Each row of a before or after table is a point. The points were changed in one or more steps. Then noise was added and the rows were shuffled. The steps act on columns, c1 being the first. Write out the steps. A step turns or swaps two columns, mirrors them in a line or flattens them onto one, adds a multiple of one to another, or multiplies or shifts one. Angles are multiples of 10 degrees, from the lower column toward the higher: turns from -170 to 170, lines from 10 to 170 but not 90. Use the fewest steps. Two steps may share a column if one is a turn and the other turns, adds or multiplies; they go together, in the order done. Otherwise the lowest column goes first.
In the rows, 128 means zero.

Before:
[[108  96]
 [166  90]
 [ 82 171]
 [107 185]
 [ 96 151]
 [118  92]
 [133 101]
 [ 88 171]
 [166 127]
 [135 137]
 [180 146]]
After:
[[152 153]
 [116 153]
 [140 123]
 [ 87 139]
 [123  62]
 [117  92]
 [100 153]
 [135 178]
 [128  74]
 [149  72]
 [179 149]]
Steps: mirror c1 and c2 in the line at 20 degrees

Before:
[[125 162 139  88]
 [151 128 135  93]
 [123 107 160 114]
 [128 157  91 201]
 [127 150 167 149]
 [167 150 155 127]
 [148  91  94 175]
 [137 105  95 162]]
After, 8 rows:
[[163 138  40 201]
 [130 109 187  92]
 [116 140 170  88]
 [166  73  88 176]
 [ 95  86 148 115]
 [163  85  91 163]
 [117 130 173 128]
 [ 90 130 122 147]]
Steps: turn c1 and c3 by 70 degrees; add -1 times c4 to c3; shift c2 by -20

Before (8 x 8):
[[ 70 164 192 106  93 152  98 183]
 [124  70 141 143  86 144 139 187]
 [ 89 158 130  83  99 154 127 180]
 [100 127 123  85 100 126  89 132]
 [ 88  75  99 163 155 100 176 140]
 [115 132 128 121 145 122 170  98]
 [134 105 114 125 183  88 160 134]
 [110  85 129 140 110  76 182 159]]
After:
[[110 129 128  86 165 126 108 134]
 [169 104  97 125 104  77 180 135]
 [114 159 136  83 175 162 148 182]
 [ 96  70 154 144 145 149 159 187]
 [117  86 132 138 151  60 202 158]
 [137 164 192 108 193 160 117 181]
 [146 132 121 122 135 120 191  98]
 [156  75  87 163 156  91 198 140]]
Steps: turn c1 and c5 by -110 degrees; turn c1 and c3 by -20 degrees; multiply c6 by 1.3; shift c7 by 20

Before (11 x 11):
[[126 177 115 141 113 155 133  78 186 132 119]
 [159  98 108  91 166 194 123 117  99  73 114]
 [143 166 150  86  70 150 129  98 147 138 128]
 [ 99 111 154 152  55 103 156 130  86 104 145]
 [143 120 177 202  43 137 177 158  94 140 162]
 [157 136 135 105 160 152 103  84  80 120  91]
 [168 104 164  98 161 132 115 100 120  88 134]
 [175 114 130 169  59  97 186 168 103 104 126]
 [141 118  99 121 119 146 132 111 154 173 133]
 [165 124 113 114 148 156  55 107  75  84 151]
 [129 139 135 117 118 157  96 129 172 135  87]]
After, 11 rows:
[[130 130 140 115 131 159 118 142 183 137 231]
 [141 113 148 117 124 152 143 114 156 173  85]
 [164 103 121 134 155 150  37 121 121  84  57]
 [167 100  91 134 166 130 116 105 126  91 155]
 [169 169 126 104  52  97 168 115  77 103 131]
 [125  77 143 131 109 160 166 176 182 128 135]
 [163 115 153 135 173 198 108  99 109  70 133]
 [143 155  72 109  29 131 153 122  76 141 114]
 [105 133  96  92  63 106 126 106  76 105 126]
 [143  99 109  72 106 152 137 169 147 139 156]
 [159  87 138 138 155 148  86 139  99 120 215]]
Steps: swap c2 and c8; turn c3 and c11 by 150 degrees; multiply c11 by 2.5; multiply c4 by 0.7; turn c4 and c5 by -40 degrees; turn c7 and c9 by -30 degrees

Before:
[[162 127  74 164 127 161 158 149 138 131 143 126  98 153]
 [103 128  75 102 130 127 109 139  93 135  97 132 138  83]
 [152 144 123 137 124 151 166  88 158 122 161 160  89 101]
 [117 119  93 150 165 134 148 139 147 124 106 128 159  87]
 [ 97 141 120 175 151 142 124  98 101  81 156  92 152 149]
 [114 102  72 156 143  91 137 134 148  88 111 137 122  97]
 [137  90 131 119 157 171 137  82 152 148 121 128  91 102]
 [164 138 109 160 156 103 157 100 134 122 132 101 103 100]
 [115 164 118 126 166 102 106 123 124 111 110 128 153 138]
 [123 148 122 128 132 151 126  84 149  81 110 107 103 107]
 [177 153 121 102 111 145  96 157 123 117 155 142 159 153]
 [138 117 107 137 108 141 141 103 119  89  84 146 111 117]
 [122 123 136 105 164 139 156 148 127 114 123  90 142 159]
 [146 111 105 128 109 115 157  87 170 138 101 112 104 119]]
After:
[[116  90 132 118 153   7  76  78 151 131 129  84  91 102]
 [170 128  73 162 102  36 101 146 137 147 120  94  99 118]
 [150 122 135 107 171  84  96 149 127 114 130 151 142 153]
 [110 146 123 130 135  54  66 102 147   9 128 126 103 115]
 [124 144 123 131 110  74 108  95 158  88 127  73  88  91]
 [129 138 109 159 130 190  97 104 133  97 119 179 103  83]
 [129 164 118 127 177 203  45 129 125  93 127 153 152 145]
 [128 117 108 142 103  98  81 118 118  38 126  98 110 113]
 [124 142 121 170 170  74  63 117 101  19 121 148 154 167]
 [ 94 103  69 157 153 237  78 148 149  60 123 157 120 119]
 [179 152 121  96  77  83  38 159 124 129 135  97 158 109]
 [ 88 118  95 153 172 110  88 140 146 129 124 124 157 110]
 [ 77 127  74 108 150 133  47 136  94 148 130 125 138 116]
 [134 113 103 134  97 159  95  87 170 117 129 159 105 110]]
Steps: add -0.7 times c1 to c5; turn c1 and c14 by -50 degrees; flatten c4 and c11 onto the line at 170 degrees; multiply c6 by 3; turn c6 and c12 by -160 degrees; shift c7 by -60; turn c8 and c10 by 20 degrees; multiply c10 by 2

Before, 10 rows:
[[162 109  65  81 171 137 121  73  91 107  99 175  98 154 132 159 104 149
  147 131]
 [190 114  91 113 173 133 162 158 143 128 182 128 158  62 124 206 132 174
  150  79]
 [102 125 147 117  97 197 139 165  91  89  94 126 180  96 163  82  84 127
  184  88]
 [182 119  89 131 169 134 160  89 116 167 135 124 126 103 121 129 134 175
  103 101]
 [113 143 103 108  99 160  84 135 131 158 143 115 100  58 200  99 112 155
  165  82]
 [115  97 125  60 131 175 144 150 171 110 147 129 157 112  98 109 146 172
  168 126]
 [105 151  99 113  66 123 160 107 157  92 143 128  84 122 115 118 116 186
  120 143]
 [131  50 180 146 118 136 150 103 101 107 121 116 105  65 153 177 109  96
  124 129]
 [192 126 133 147  54 100 187 125 180  99 102 100  89  89 135 151 109 147
  108  87]
 [142 122 153 125 116 110 113 173 187 127 145 164 143  70  39 107  72 154
  155 160]]
After:
[[115 111 137  62 132  94 141  83 172 109 148 135 157  97  97 109 147 144
  127  94]
 [100  95 130 117  98  52 138  65  90  88  94 124 179 127 161  81  82 129
  149 100]
 [144  69 104 126 116 165  96  78 189 126 145 154 144 122  39 108  72 140
  146 119]
 [131  65 126 145 118 121 150 146 102 106 121 129 104  49 153 177 110 114
  185 121]
 [113  58 155 108 100  73  97  96 132 158 144  91 101 142 199  99 113 139
  112 132]
 [105 122 146 114  65 142 157 147 157  92 143 137  86 152 114 117 116 151
  105 123]
 [181 104 154 132 169 104 157 172 116 167 135 157 125 119 121 128 131 147
   96 142]
 [164 155 203  81 172 123  98 149  88 108  99 177  98 107 131 158 102 138
   89 122]
 [193  89 117 147  56 114 194 145 179  99 102 152  88 126 135 151 109 137
  130 175]
 [190  61 133 113 173  88 159  92 143 128 183 163 157 113 123 204 131 147
   91 155]]
Steps: turn c7 and c12 by 30 degrees; add 0.3 times c1 to c12; swap c2 and c14; turn c8 and c19 by 130 degrees; turn c3 and c19 by 110 degrees; turn c6 and c20 by -130 degrees; multiply c18 by 0.4

Before (8 x 48):
[[152  75 141 141 105 148  71 143 125 145  97 135  96 105 123  68  97  93
  132 172 191 135 111 161  88 163 185 128 102 128  72  95 141  93  97  81
  107 150 160 109  55 189  27 109 131  83 105  71]
 [123 149 105 105 119  98 128 114 140 138 118 130 107 126 128 114 143 164
  120 132 108 139 130 108 122 132 124  94 154 130 127 151 112 136 148 134
  138  87 157 180 134  99 180 114 107 174 137 151]
 [171  93 120 137 108 138 110 145  93 132 110 135 139  90 139 100  72  81
  111 132 179 150 123 181  98 171 154 105 146 141 122 100 167 135 100  51
   94 169 154 152  43 201  31 138 189 149 133  55]
 [ 84 129 122 119 141 116 141 144 123 164 124 133 124 112 158 162 119 131
  119 114  71 117 113 136 128 122 131 106 129 157 148 143 142 159 144 110
   99  95 126 163 162  80 163  92  98 148 146 131]
 [ 88 151 140 119 139 101 128 111 114 138 110  88 120 129 128 124 110 167
  146 153 103 128 134 118 125  93 131 120 157 106 142 111 110 150 113 126
  145  87 113 154 165  95 142  99 145 170 140 107]
 [ 58 148  92 140 125 116 151 126 111 173 124 165  82 110 155 123 126 156
  129 128 108 116 100 104 152 132 107 119 127 134 134 102 140 125 157 132
  140 136 190 130 122  90 168 102 135 144 160 146]
 [132 148  86 122 159 132 139 126 134 111 117 188 171  94 159 147 136 120
  106 110 174 102 129  88  83 140 142 158 128 103  43 110 161  69  79 199
  133 137 140 106 127 129  48 123 117   7 132  88]
 [ 98 144 126 111 111 106 135 119 126 141 125 108 103 128 170 142 128 124
  124 108 159 115 169 109 121 144  90  96 165 107 176 125 174 142 118 123
  100  92 120 120 154  69 180 113 124 144 136 138]]
After, 8 rows:
[[ 87 127 115 117 137 114 142 140 123 164 126 134 127 112 166 164 118 131
  120 111  71 132 116 131 126 122 134 103 128 152 150 138 145 157 144 112
  100  99 124 159 160  82 169 103  98 148 144 132]
 [ 59 143 103 139 129 121 150 123 111 173 124 162  84 111 157 122 125 156
  127 124 108 163 100 106 154 131 108 122 128 132 133 103 144 124 157 133
  139 137 188 132 124  90 206 110 130 140 160 145]
 [132 149  88 125 162 135 137 123 130 108 117 188 172  91 137 149 131 120
  112 117 176 154 129  87  88 135 150 158 128 102  43 111 160  68  78 201
  134 137 142 103 122 127  92 101 114  14 131  89]
 [119 149 128 105 119  98 127 116 138 140 112 128 111 125 140 114 141 161
  120 129 108 153 133 106 124 132 125  94 153 127 134 153 109 136 144 134
  140  83 154 183 137  94 201 129 112 175 141 151]
 [172  90 146 133 112 141 110 145  93 131 108 135 137  89 121  99  72  78
  114 133 173 144 129 180  96 171 149 106 148 143 123  96 169 134  99  55
   91 168 155 155  42 203  39 119 190 150 137  57]
 [149  74 143 142 108 147  68 144 122 145  99 134  94 102 146  71  92  89
  135 168 189 118 109 161  88 162 185 124 102 128  73  92 141  93 105  78
  107 149 159 115  55 189  14 134 130  84 102  70]
 [ 96 142 112 113 113 102 134 117 129 135 124 109 105 129 150 139 129 127
  122 108 155 127 171 110 122 148  89  95 160 107 178 126 175 140 119 123
  101  90 122 123 154  65 176  89 125 138 139 138]
 [ 90 154 130 121 134 100 126 110 114 137 109  89 122 127 155 121 111 168
  151 155 103 115 130 117 126  92 127 119 158 108 145 111 111 153 115 127
  147  87 111 149 166  96 133 138 147 168 139 106]]
Steps: add -1 times c3 to c43; turn c3 and c22 by -70 degrees; mirror c15 and c44 in the line at 140 degrees
